Rows are points. The points of each table are mixes of a few directions, plus a little noise. Count the directions of each table, and those that both share. Where both have some left over, give the other angles between the two spaces (their principal angles), to ten degrees, smallest first.

First:
-4.3  -2.5  -1.4
-4.0  -2.6  -1.1
3.6  0.5  2.2
5.3  3.6  1.4
-0.7  1.1  -1.2
Second:
3.0  -3.0  4.1
-2.8  1.0  -2.6
-3.6  1.6  -3.5
3.3  0.4  2.0
Directions: first 2, second 2, shared 2

First (8 x 4):
-0.3  4.4  -3.5  0.4
0.3  -5.7  4.4  -0.5
0.3  -5.7  4.4  -0.5
0.2  -3.2  2.5  -0.4
-0.2  4.8  -3.7  0.4
-0.1  1.0  -0.8  0.1
0.1  -1.3  0.9  -0.1
-0.3  5.7  -4.4  0.5
Second:
-1.7  0.3  4.5  0.7
-5.6  0.1  -1.3  4.9
2.4  -2.1  4.7  -2.6
6.8  -2.0  -4.3  -4.8
-0.2  -2.5  -1.6  0.6
-1.6  1.0  0.2  1.2
-0.8  3.1  -0.4  0.5
0.6  2.0  -1.9  -0.4
Directions: first 1, second 3, shared 1

First:
-3.7  -0.9  5.1  -3.0  -1.2  -0.3
-5.4  -2.0  4.1  -3.6  0.2  1.8
2.3  0.3  -4.5  2.2  1.6  1.0
3.1  1.2  -1.9  1.9  -0.4  -1.4
-1.0  0.2  3.7  -1.4  -1.7  -1.6
4.7  1.1  -6.5  3.8  1.6  0.4
Second, 7 rows:
-6.7  -0.3  4.6  -7.0  1.4  5.3
0.9  2.5  1.4  -2.2  -0.7  0.5
2.1  -0.8  -0.8  3.5  -1.1  -3.4
0.7  1.5  3.3  -1.1  -2.1  -2.3
3.2  0.3  -5.5  3.3  1.5  0.4
2.9  0.1  -3.7  3.1  0.6  -0.8
-3.2  -3.3  0.6  0.4  0.6  0.2
Directions: first 2, second 3, shared 2

First:
0.2  0.1  -0.9  -0.9  0.8  0.0  0.0  -0.4
-1.3  -3.1  -1.7  -2.4  1.2  -0.3  -1.9  -0.7
0.9  1.5  -1.7  -1.4  1.7  0.0  0.7  -0.7
1.3  1.3  -5.9  -5.5  5.3  -0.2  0.3  -2.4
-0.4  -1.2  -1.7  -2.0  1.3  -0.2  -0.8  -0.7
0.5  0.8  -1.1  -1.0  1.1  0.0  0.3  -0.5
-3.1  -4.6  7.3  6.1  -7.1  -0.1  -2.0  3.0
1.6  5.3  5.8  6.9  -4.3  0.7  3.4  2.4
Second (10 x 8):
0.3  1.9  1.2  2.4  -1.3  0.7  1.0  0.4
-2.3  1.9  -0.7  7.3  -4.6  4.7  0.0  -1.3
2.6  -2.7  0.3  -9.2  5.6  -5.6  0.0  1.2
-1.1  0.4  -0.6  2.7  -1.8  2.0  -0.2  -0.7
-1.3  2.4  0.5  6.2  -3.4  3.3  0.1  -0.3
-2.3  -3.3  -3.5  -1.3  0.0  1.4  -2.1  -1.9
0.8  0.8  3.9  -0.1  4.3  -2.7  -4.8  3.3
-0.2  1.1  1.1  2.1  -0.3  0.5  -0.9  0.6
1.8  -0.9  0.4  -4.9  2.5  -2.9  1.2  0.5
1.6  -1.4  -2.7  -5.2  -1.0  -1.1  5.6  -2.0
Directions: first 2, second 3, shared 1; angles 60

First:
0.0  1.9  0.3  1.2  -1.9  1.2  1.4  3.5  -0.4
0.7  -2.9  1.0  -2.4  3.6  -0.8  -4.0  -7.8  0.7
0.7  -1.5  0.8  2.6  -0.2  0.6  -0.7  -1.3  0.6
0.8  1.0  2.0  1.6  -1.3  2.3  -0.9  0.3  -0.1
-3.1  -2.9  -7.5  -4.8  3.6  -7.9  4.5  1.3  0.0
-0.4  2.1  0.1  -4.0  0.7  0.0  -0.5  0.2  -0.7
1.4  2.4  3.3  5.7  -4.4  4.7  0.3  4.0  -0.2
Second, 10 rows:
-2.0  -2.4  -0.8  3.3  -3.2  -0.8  2.6  3.2  3.1
1.0  1.3  0.4  -1.7  1.6  0.4  -1.3  -1.6  -1.6
3.4  4.3  1.3  -5.8  5.4  1.4  -4.5  -5.6  -5.4
-2.2  -2.7  -0.8  3.7  -3.5  -0.9  2.9  3.6  3.4
4.0  5.1  1.6  -6.8  6.5  1.7  -5.4  -6.7  -6.4
0.2  0.2  0.1  -0.4  0.3  0.1  -0.2  -0.3  -0.3
-1.0  -1.3  -0.4  1.7  -1.6  -0.5  1.4  1.7  1.6
-0.1  -0.1  0.0  0.2  -0.2  0.0  0.2  0.2  0.2
-1.2  -1.5  -0.5  2.1  -2.0  -0.5  1.6  2.0  2.0
-2.1  -2.8  -0.8  3.7  -3.5  -0.9  2.9  3.6  3.5
Directions: first 3, second 1, shared 0; angles 30
